Each point is reached from the start by the listed moves, each made once or not at all, plus a little noise. Is the number of moves made odd or even? Then give how often each move was made.
In the rows, zero is written as 128.

Moves:
(1): [147 176]
(2): [122 173]
Start: [122 128]
Points:
[123 129] => even (0, 0)
[142 176] => odd (1, 0)
[134 222] => even (1, 1)

Moves:
(1): [120 160  99 114 141  84 197]
(2): [154 151 171 143 160 187 161]
(3): [178 154 123 214 109 163  98]
(4): [126 164 180 153  74 159 136]
Start: [113 125 122 130 140 124 152]
Points:
[105 197 147 140 100 108 227] => even (1, 0, 0, 1)
[141 147 159 147 172 181 185] => odd (0, 1, 0, 0)
[110 161 174 157  87 154 159] => odd (0, 0, 0, 1)

Moves:
(1): [134 119 147 106 116 191 149 105 188 104]
(2): [108  84 176 106  72 166 113 168 195 155]
(3): [107 150 115 158 125 118 155 110 136 116]
(4): [ 97 142 128 105 102  91 108 152 122 132]
(5): [127 135 121 159 136 145 110  61 109 117]
(6): [141  73 134 146 139 103 164 133 127 125]
(7): [126 117 147 141 104 129 118 138 118 120]
(8): [137 117 140 123 154 175 102 129 160 117]
(9): [153 140 128 128 132 144 128 103 165 113]
Start: [109  96 119 142  99 134 128 115 107 139]
Points:
[144  94 131 138 130 198 100  91 176 112] => even (0, 0, 0, 0, 0, 0, 0, 1, 1)
[152  38 151 200 122 189 110  40 148  88] => odd (0, 0, 0, 0, 1, 1, 1, 1, 1)
[105  76 121 163 111 123 143 104 178  99] => odd (0, 0, 1, 1, 0, 1, 0, 1, 1)
[ 72  60 184 173  10 243 134  58 212 113] => odd (1, 1, 1, 0, 1, 0, 1, 0, 0)
[103   7 200 154  38 191  74 101 207 121] => odd (0, 1, 0, 1, 1, 1, 1, 1, 1)
[ 90 120 136 160  76 150 103 108 166  95] => odd (0, 0, 1, 1, 0, 0, 1, 1, 1)

Moves:
(1): [124 149 125 132 130 127 131 119 120 120 148 123 104 118 139 147]
(2): [135 138 141 137 147 104 109 123 113 123 112 149 129 114 143 122]
(3): [127 117 129 114 112 135 139 111 106 134 146 138 118 139 142 136]
(4): [132 152 139 102 147 132 127 132 109 124 127 111 146 143 126 116]
(5): [131 100 130 119 130 145 127 126 127 108 118 116 107 111 122 141]
(6): [126 101 120 119 109 121 150 118 113 106 134 125 129 115 133 112]
(7): [115 123 144 122 129 119 124 142 128 102 139 136 139 138 144 133]
(8): [121 119 121 128 122 122 118 112 128 128 116 112 121 137 140 122]
(9): [127 122 142 135 102 139 135 118 113 111 133 126 107 132 113 121]
(10): [125 124 120 112 118 125 128 145 115 140 125 137 124 127 129 130]
(11): [111 137 126 133 132 133 113 128 119 131 130 124 150 117 130 140]
(12): [132 134 104 124 128 117  95 127 128 119 132 140 146 144 127 123]
(13): [127 142 128 131 127 140 118 134 122 116 109 135 142 130 136 128]
(14): [129 135 146 112 112 127 126 122 135 123 118 140 124 128 135 141]
Start: [129 108 153 148 115 130 146 144  99 132 116  99 118 135 117 131]
Points:
[ 92 106 131 125  79 114 104 112  40  69 149 109 144 146 190 144] => even (1, 0, 1, 0, 0, 1, 1, 1, 0, 0, 1, 1, 1, 0)
[ 93 171 196 106 122 111  97 115  34  76 103 117 138 145 201 162] => odd (1, 1, 1, 1, 0, 0, 1, 1, 0, 0, 1, 0, 1, 1)
[122 119 173 107  89 141 118 144  43  78 158 109 140 197 126 118] => odd (0, 0, 1, 1, 0, 0, 1, 0, 1, 0, 0, 1, 0, 0)
[108 135 166 134 111 160 119 133  48 103  90  67 147 159 123 121] => odd (0, 0, 0, 1, 0, 0, 0, 1, 1, 0, 1, 0, 1, 0)
[123  97 168 113  85 104 143 123  25  92  95  91 110 143 138  91] => even (0, 1, 0, 1, 0, 1, 0, 1, 1, 1, 0, 0, 0, 0)
[117  86 197  87  69 153 138 129  45  29  87  77 112 143 147 122] => even (0, 0, 0, 1, 1, 1, 1, 1, 1, 0, 0, 0, 1, 1)
[ 88 127 138  89  89 121 113 130   7  66 137 101 161 159 179 140] => even (1, 0, 1, 1, 0, 1, 1, 1, 0, 1, 1, 1, 1, 0)

Moves:
(1): [126 142 117 124 124 136 136 132 126 113 138 112 142 143 138 114 140 153
 112 147 110 129 144 142 142 108]
(2): [132 136 118 115 111 142 127 128 124 106 127 132 145 113 123 139 135 130
 117 107 137 128 129 129 128 117]
(3): [133 131 125 136 134 119 132 113 104 135 133 143 108 127 127 129 134 129
 134 138 127 126 145 122 144 120]
(4): [119 123 122 112 117 115 133 115 139 135 125 129 126 134 104 126 131 129
 120 119 120 137 115 134 129 109]
(5): [129 134 143 117 132 118 155 114 122 140 122 138 127 122 136 144 125 129
 126 123 106 136 123 136 148 139]
(6): [126 144 138 130 127 122 133 138 126 121 131 123 134 101 135 108 142 113
 125 139 134 127 114 149 119 123]
(7): [131 113 122 132 146 125 131 145 133 136 138 141 137 109 126 123 128 141
 115 143 122 143 111 123 117 133]
(8): [136 156 119 121 139 136 146 116 134 131 129 121 119 116 136 131 151 131
 121 126 143 137 127 136 144 133]
(9): [130 140 137 118 137 121 118 117 144 108 134 124 127 147 117 119 130 124
 136 144 138 126 113 140 137 134]
(10): [139 131 119 112 140 139 122 132 125 136 133 135 110 127 138 127 121 144
 121 122 119 136 127 154 131 124]
(11): [125 121 137 124 123 130 127 129 141 123 125 124 132 129 126 129 143 127
 131 133 117 110 128 128 133 135]
(12): [135 130 123 122 128 121 129 128 137 131 137 127 124 126 130 137 134 128
 123 141 148 117 126 143 116 120]
(13): [114 112 126 115 130 112 136 135 130 122 122 130 131 131 152 138 128 126
 127 141 136 132 149 153 134 139]
(14): [122 133 114 130 139 128 132 144 119 133 124 118 129 124 118 123 121 121
 124 141 119 123 140 123 130 137]
(15): [141 138 130 135 132 131 136 131 132 134 115 129 124 124 122 129 142 127
 133 133 120 120 129 129 125 139]
(16): [134 126 133 139 134 119 138 133 121 124 150 138 131 128 122 109 118 109
 125 118 132 109 138 121 112 127]
(17): [121 136 135 102 123 106 105 124 123 133 136 110 125 121 119 129 139 130
 109 109 116 117 138 123 113 150]
(18): [130 138 134 146 128 119 112 152 141 131 136 137 153 116 127 131 123 141
 126 119 125 125 123 127 132 124]
(19): [143 128 120 132 116 117 122 111 147 116 123 118 135 113 126 118 115 148
 101 132 135 140 113 150 129 132]
(20): [109 128 128 131 129 138 132 124 123 134 119 136 144 139 141 125 119 142
 123 123 129 125 122 125 133 127]
(21): [134 130 122 124 123 130 126 125 122 131 125 129 127 147 127 129 127 120
 117 142 126 129 130 121 132 122]
(22): [130 131 119 119 122 118 122 127 121 125 112 127 125 118 131 124 122 133
 124 119 132 131 126 117 129 117]
(23): [122 147 115 130 125 132 114 118 127 125 134 123 134 113 139 131 123 125
 143 126 118 132 126 126 129 129]
(24): [122 129 129 130 119 120 129 138 127 122 125 123 109 136 119 134 131 141
 126 121 121 130 133 131 125 123]
Start: [128 137 122 140 126 150 147 147 124 143 113 107 120 123 111 130 132 127
 112 123 128 122 147 138 132 135]
Points:
[108 189 108 123 148  94 154 171 153 166 150 114 164  42 126 111 179 136
  64 126 134 111 128 193  99 153] => even (0, 0, 0, 1, 0, 1, 1, 1, 0, 0, 0, 1, 1, 0, 1, 1, 1, 1, 0, 1, 0, 0, 1, 0)
[148 186  95 116 136 126 213 142  95 126 124 121 138  75 154 103 144 164
  40 161 120 109 182 249 160 123] => odd (1, 1, 1, 0, 1, 1, 0, 0, 0, 1, 0, 1, 1, 1, 1, 1, 0, 0, 1, 1, 0, 0, 0, 0)
[128 155 118 105 108  93 146 120 166 154 103  88 120  69  75 142 156 174
  66 116  55 136 113 166 130 173] => odd (0, 0, 0, 1, 1, 0, 1, 0, 0, 0, 1, 0, 0, 0, 1, 0, 1, 0, 1, 0, 0, 0, 1, 1)
[123 170  72  83 139 111 111 159 139 110 134  61 123 122 122 106 130 191
  34 185  78 150 164 211 144 160] => odd (1, 0, 0, 0, 0, 0, 1, 0, 1, 1, 0, 0, 1, 1, 0, 0, 1, 0, 1, 0, 1, 0, 1, 1)
[130 220  87  59 140  97 132 126 133 126 151  73  78  76 105  97 212 182
  54 156  99 131 131 212 146 100] => even (1, 0, 1, 1, 0, 1, 1, 1, 1, 1, 1, 1, 0, 0, 0, 0, 1, 0, 0, 0, 0, 1, 1, 1)
[168 206  73 112 142 151 137 182 146 136 129  81 159  48 108 113 167 216
  17 122  91 139 151 195 144 151] => even (1, 1, 0, 0, 0, 0, 1, 1, 0, 1, 0, 0, 0, 1, 1, 0, 1, 1, 1, 0, 0, 0, 0, 0)
[113 188 110  93 155 124 126 143 103 143 107  94 111 119 136 112 167 123
  97 176  89  88 171 193 157 175] => even (0, 0, 1, 0, 0, 1, 0, 0, 1, 1, 1, 0, 1, 1, 1, 0, 1, 0, 0, 1, 1, 0, 1, 0)

Moves:
(1): [137 137 102 121 112 145 126 111 132 144 138 114 126 146 129 115 147 134
 133 105 118 132 136 118 142 153]
(2): [140 120 151 129 106 145 134 137 137 128 129 156 125 127 119 129 121 121
 128 139 125 133 138 134 136 120]
(3): [ 96 131 128 109 106 117 146 125 140 138 135 132 129 105 110 147 107 127
 126 142 139 103 137 119 138 100]
(4): [125 137 147 137 151 135 115 122 118 109 122 132 142 128 140 141 142 112
 114 124 127 132 142 128 129  96]
(5): [131 134 129 142 140 125 138 125 128 127 140 142 100 130 108 122 113 120
 128 121 129 129 136 118 113 115]
(6): [133 115 119 121 123 123 131 124 118 133 123 114 135 127 138 125 132 135
 118 116 134 130 118 127 142 133]
(7): [153 126 112 136 127 124 127 111 133 145 166 136 110 129 125 142 129 145
 137 160 134 141 136 132 142 146]
(8): [122 132 136 115 131 126 117 138 124 132 145 131 127 130 120 112 141 103
 117 124 137 131 153 121 122 123]
(9): [119 132 131 133 121 119 125 130 123 133 121 138 132 129 112 133 109 147
 121 127 109 101 124 119 137 130]
(10): [117 131 114 135 118 126 130 126 120 147 140 130 118 131 124 123 116 121
 130 139 117 134 131 128 121 134]
(11): [135 135 134 137 137 115 126 102 113 125 102 126 128 130 139 120 138 122
 137 117 121 135 124 127 116 140]
(12): [125 117 150 125 133 127 133 125 139  97 134 128 125 129 133 130 131 116
 128 132 124 125 135 142 135 113]
(13): [103 111 136 153  99 130 113 126 133 147 117 130 133 128 121 145 112 133
 121 106 113 112 132 115 146 138]
(14): [144 148 140 140 113  96 121 136  99 125 101 137 120 128 119 140 117 135
 166 114 116 108  83 124 117 113]
(15): [130 115  96 124 121 128 122 124 132 128 124 116 129 131 130 119 135 129
 131 125 128 140 127 123 142 129]
(16): [126 144 107 125 149 132 141 105 130 102 126 133 115 116 136 129  97 104
 145 120 128 118 153 154 118 134]
(17): [116 143 137 130 123 132 133 134 131 126 114 129 121 134 134 123 130 133
 126 135 134 134 132 117 142 122]
(18): [148 122 138 138 113 111 122 144 133 142 127 133 126 140 127 141 115 135
 128 114 115 140 124 129 110 128]
(19): [127 135 130 112 137 123 129 116 130 125 125 121 141 125 123 132 116 118
 134 122 126 152 120 127 128 142]
(20): [105 128 109 118 135 118 139 125 132 127 136 132 125 120 119 123 125 149
 148 117 128 126 157 135 130 120]
(21): [130 131 131 123 158 127 134 131 112 125 124 108 138 113 125 129 134 118
 125 128 121 142 149 126 124 141]
(22): [139 125 131 146 114 140 117 141 111 116 133 116 126 144 135 125 148 138
 107 133 126 151 139 117 129 149]
(23): [128 134 114 145 129 114 122 118 114 120  96  91 150 126 125 102 110 118
 140 111 144 129 104 138 124 128]
(24): [126 132 124 137 140 119 131 133 124 125 115 139 129 128 120 141 129 122
 126 124 124 119 128 139 125 133]
Start: [113 116 113 135 136 137 128 114 139 151 138 154 140 118 139 105 119 126
 134 152 129 134 109 141 134 116]
Points:
[ 56 157 156 170 133  67 151  86 101 151  77 169 112  90  87 151  55  85
 174 125  84 118 109 114 131 100] => odd (0, 0, 1, 0, 1, 0, 0, 0, 0, 1, 1, 1, 1, 1, 0, 0, 1, 0, 1, 0, 1, 0, 0, 1)
[ 74 170 132 149 189 113 162  81 118  77 152 173 125  82  73 118  53  71
 135 165 137 150 245 160 159  81] => even (0, 1, 1, 1, 1, 0, 1, 1, 1, 0, 0, 1, 0, 0, 0, 1, 1, 0, 1, 1, 1, 1, 1, 1)
[ 22 141 123 143 137 128 134 106 108 139 142 191 155  79  77 151  53  76
 110 136  85 124 249 138 155 113] => odd (0, 1, 1, 1, 0, 0, 0, 1, 1, 1, 0, 0, 1, 0, 0, 1, 0, 0, 1, 1, 1, 1, 0, 1)

Moves:
(1): [135  97 131 131 121 127 125 141 126 166 130 112 140 114 143 140 148 138
 109 127 142 119 124 113 114]
(2): [108 115 111 122 145 132 135 112 124 129 127 122 141 128 136 135 159 123
 137 130 136 116 130 118 111]
(3): [116 125 128 128 144 130 139 120 120 138 140 140 122 126 133 119 131 128
 133 122 146 143 117 130 120]
(4): [126 128 137 121 109 127 119 117 135 132 120 138 109 142 134 131 123 128
 134 128 129 122 137 144 149]
(5): [131 137 135 122 129 122 133 124 138 111 128 109 132 126 152 138 144 118
 128 121 133 109 130 126 162]
(6): [102 100 132 161 136 140 120 125 125 125 134 123 111 113 159 140 139 146
 120 171 119 143 100 107 156]
(7): [106  92 109  97 114 130 129 113 133 129 125 124 139 108 112 102 116 119
 135 149 139 117  99 116 145]
(8): [138 144 116 128 123 118 142 152  89 143 113 114 143 110 115 159 124 119
 148 138 118 140 117 135 109]
(9): [147 131 138 103  99 105 119 136 138 138 136 131 122 112 140 121 121 159
 132 121 153 151 144 127 133]
(10): [144 115 126 152 125 140 146 144 119 119 136 143 138 120 136 131 117 144
 130 142 135 131 106 136 111]
(11): [133 109 137 124 137 132 145 124 113 139 125 141 121 142 141 122 135 135
 147 138 120 126 142 112 133]
(12): [129 140 116 125 132 128 139 125 160 116 128 121 113 135 116 126 135 152
 145 128 119 131 115 138 139]
(13): [139 141 131 141 121 124 137 119 111 119 116 133 129 120 138 121 130 136
 115 138 133 129 115 124 128]
(14): [124 119 119 129 127 129 120 127 138 112 127 103 113 110 139 107 109 139
 138 131 115 128 123 132 130]
(15): [133 121 106 121 130 100 111 142 122 123 133 146 131 127 131 132 120 128
 129 117 135 134 121 111 130]
(16): [129 143 137 136 132 102 131 131 129 122 144 119 142 106 125 129 130 146
 138 115 123 117 129 142 121]
(17): [125 129 122 124  96 118 134 105 158 137 130 139 127 149 132 137 122 131
 103 131 116 147 126 110 129]
(18): [138 131 131 132 150 117 113 101 130 121 121 144 119 124 148 127 120 137
 136 131 134 142 132 133 114]
(19): [141 123 133 126 113 119 121 115 141 143 140 133 127 127 130 118 133 126
 122 126 120 141 134 124 115]
(20): [131 123 117 135 129 137 121 111 134 130 144 137 139 118 133 111 121 134
 129 126 128 129 117 125 120]
(21): [143 125 131 101 139 121  94 114  97 124 135 116 127 114 161  96 113 149
 135 133 156 134 104 141 114]
(22): [148 121 107 120 138 137 120 123 122 113 135 112 100 137 110 133 112 135
 125 125 140 129 123 135 142]
(23): [112 133 133 140 145 143 139 122 140 119 133 109 151 138 131 105 155 137
 118 102 126 136 128 124 150]
(24): [139 132 139 144 122 129 117 122 137 112 131 108 131 131 136 116 118 130
 145 134 139 118 127 143 137]
Start: [144 118 115 160 129  89 129 123 135 106 164 103  99 116 126 139 145 132
 134 131 109 132 140 142 145]
Points:
[159  78  88 144 142 105 155  71 122 104 197  51 122 100 142  84 155 131
 183 131 137 141  95 132 197] => even (0, 0, 1, 0, 1, 0, 1, 1, 0, 0, 1, 0, 0, 0, 0, 0, 0, 0, 1, 1, 0, 1, 1, 1)
[163  30  81 200 152  83 111  50 156  77 187  46  58  40 193  77 123 242
 178 208 123 124  52 127 192] => even (1, 0, 0, 0, 0, 1, 1, 0, 0, 0, 1, 1, 1, 1, 0, 1, 0, 1, 0, 1, 0, 1, 0, 1)
[165  68  74 115  98  37  84  45 204  85 209  82  71  95 161  49  93 191
 141 113 165 212 107 119 183] => odd (0, 0, 1, 0, 0, 0, 1, 0, 1, 0, 0, 0, 0, 1, 1, 0, 1, 1, 1, 0, 0, 1, 1, 1)
[186   8  87 181  63  11 104  95 146 147 213 101 120   7 227 110  98 240
 174 207 124 195  60  89 122] => odd (1, 0, 0, 0, 0, 1, 1, 1, 1, 1, 1, 0, 0, 1, 1, 1, 1, 1, 1, 1, 0, 0, 0, 1)
[161 123 105 183 131  77 130  78 181  40 167  67  87 123 200  67 155 188
 182 115 106 115 117 141 243] => even (0, 0, 0, 1, 1, 0, 0, 0, 0, 0, 1, 1, 1, 1, 1, 0, 0, 0, 0, 1, 0, 0, 1, 1)
